Each row of a before or after table is a point. One or more steps were done to the points. Then noise was added and the rows were shuffled. The steps act on how far a point lies along the listed directions, d1 being the first. Name the steps. A step turns or swaps two directions, mirrors them in a line or flattens them onto one, adds a multiple of one to another, or multiplies one. Angles are multiples of 10 degrees, from the lower direction toward the higher: turns from -170 to 170, lines from 10 to 170 but not 90. Use the fewest steps. Two steps may share a direction if one is a turn and the other turns, adds or multiplies; they go together, in the order done. Otherwise the lowest direction goes first.
(in the rows, 128 means zero)

Directions:
(1): [142  93]
(2): [163 142]
Before (9 x 2):
[[130 141]
 [126 116]
 [134 132]
 [126 145]
 [141 129]
 [101 127]
 [116 138]
 [133 159]
 [120  99]]
After (9 x 2):
[[117 211]
 [123 162]
 [ 89 143]
 [132 138]
 [148 122]
 [105 163]
 [135  55]
 [113 179]
 [131  97]]
Steps: multiply d1 by 3; multiply d2 by 1.3

Directions:
(1): [136 171 142]
(2): [ 89 142 108]
(3): [105 119 167]
Before (13 x 3):
[[134 108 134]
 [111 127  94]
 [ 88 134 121]
 [144  93 135]
 [115 126 109]
 [102 106 125]
 [109 121  80]
 [131 155 120]
 [180  73 158]
 [ 98 125 112]
 [ 86  95 138]
 [172 146 112]
 [152 142 118]]
After (13 x 3):
[[122 113  92]
 [167  99  98]
 [147 113 113]
 [116 148 149]
 [107 129  94]
 [140 135 138]
 [ 89 134 118]
 [127 128  47]
 [205  82 116]
 [124 127  95]
 [111 106  93]
 [124 133  75]
 [157 138 137]]
Steps: add 1.5 times d1 to d3

Directions:
(1): [121 117 189 139 131 113]
(2): [147 156 145  81 103 131]
(3): [102  98 116 108 100  91]
Before (11 x 6):
[[143 149 142  86 111 122]
 [119  90 138  87 105  88]
 [141 141 106 129 125 150]
 [ 81 118 128 131 112 130]
 [174 172  41 110 129 165]
 [ 96  84 126 144 107  87]
 [110  98  37 162 113 124]
 [136 124 143 129 159 152]
 [132 136  91 142 153 149]
 [136 114 105 204 158 145]
 [131 122 152 104  91 106]]
After (11 x 6):
[[133 121 124 102  97 102]
 [ 97 138 135 149 132 160]
 [184 180 155 116 111 162]
 [161 160 138 172 146 168]
 [132 126 142  88 126 137]
 [104  99 110 125 121  96]
 [114  95 113 159 122 116]
 [126 127 133 119 109 132]
 [140 153 142 105 125 136]
 [123  86 110 167 166 122]
 [140 138 130 186 156 150]]
Steps: multiply d1 by 0; turn d2 and d3 by 110 degrees

Directions:
(1): [115 146 185 143 151 131 104 104]
(2): [101  86 110 129 136 107 124  79]
(3): [151 123 104 186 130 152 103 121]
(4): [100  92 142 119 101 159  96 154]
(5): [100 144 114 122 143 183 157 111]
Before (8 x 8):
[[132 134 129  98 143  97 150  97]
 [130 115  93 163 105 186 111 152]
 [149 157 128 136  99 174 133 158]
 [118 154  86 136 136 206 139 156]
 [132 114 124  90 104 108 137 123]
 [113 141 168 135 175 112 135  85]
 [113 117 129 120 117  92 131 131]
 [ 97 124 147  92 107 118 128 118]]
After (8 x 8):
[[129 124 114  90 116 112 153 107]
 [109 127 113 124 132  94 150 113]
 [130  99 138  95 123  83 121 109]
 [162 174 136 138  91 177 133 187]
 [ 93 133 134  94 118 119 142  99]
 [126 130 114 134 104 192  94 204]
 [107  98 182 133 152  91  99 101]
 [135 131  86 166 113 193 126 149]]
Steps: multiply d2 by 1.6; swap d4 and d5
